Each row is a point. Two turns around zero, p and q, are shown by what they do to some points. Where does a point land after both, in the order given? Backwards means that the second turn is done in reverse. Each puzzle has new turns, and all numbers are rounded.

Turn p:
[ 1.2 -3.5 -3.4] -> [-3.6 -2.8 -2.2]
[-3.5 -1.2 -0.6] -> [-1.8  2.9 -1.6]
[ 1.0 -0.4 -5.1] -> [-0.8 -2.9 -4.3]
[0.1 2.2 4.2] -> [2.6 1.7 3.6]
[1.3 2.8 4.8] -> [3.4 0.9 4.5]
Turn q:
[ 0.4 -2.6  2.4] -> [-0.6 -3.5  0.6]
[1.8 1.7 0.6] -> [2.5 0.2 0.0]
[-5.4  0.0 -2.5] -> [-4.7  3.4  1.2]
[ 3.7 -0.5 -5.3] -> [ 1.0  1.6 -6.2]
[-0.5  1.4  4.9] -> [ 1.8 -1.8  4.4]
Where do these land?
q, then p: [-1.8 -4.3  5.4] -> [-5.7  3.0  3.2]
p, then q: [ 1.1 -1.3 -0.9] -> [-1.9 -0.5  0.0]
q, then p: [ 2.2  3.9 -1.8] -> [ 3.5 -3.3 -0.3]
q, then p backwards: [-0.2 -3.4 -2.3] -> [-0.6 -2.5 -3.2]
q, then p: [-1.3  5.1 -0.4] -> [ 4.8 -0.5  2.2]
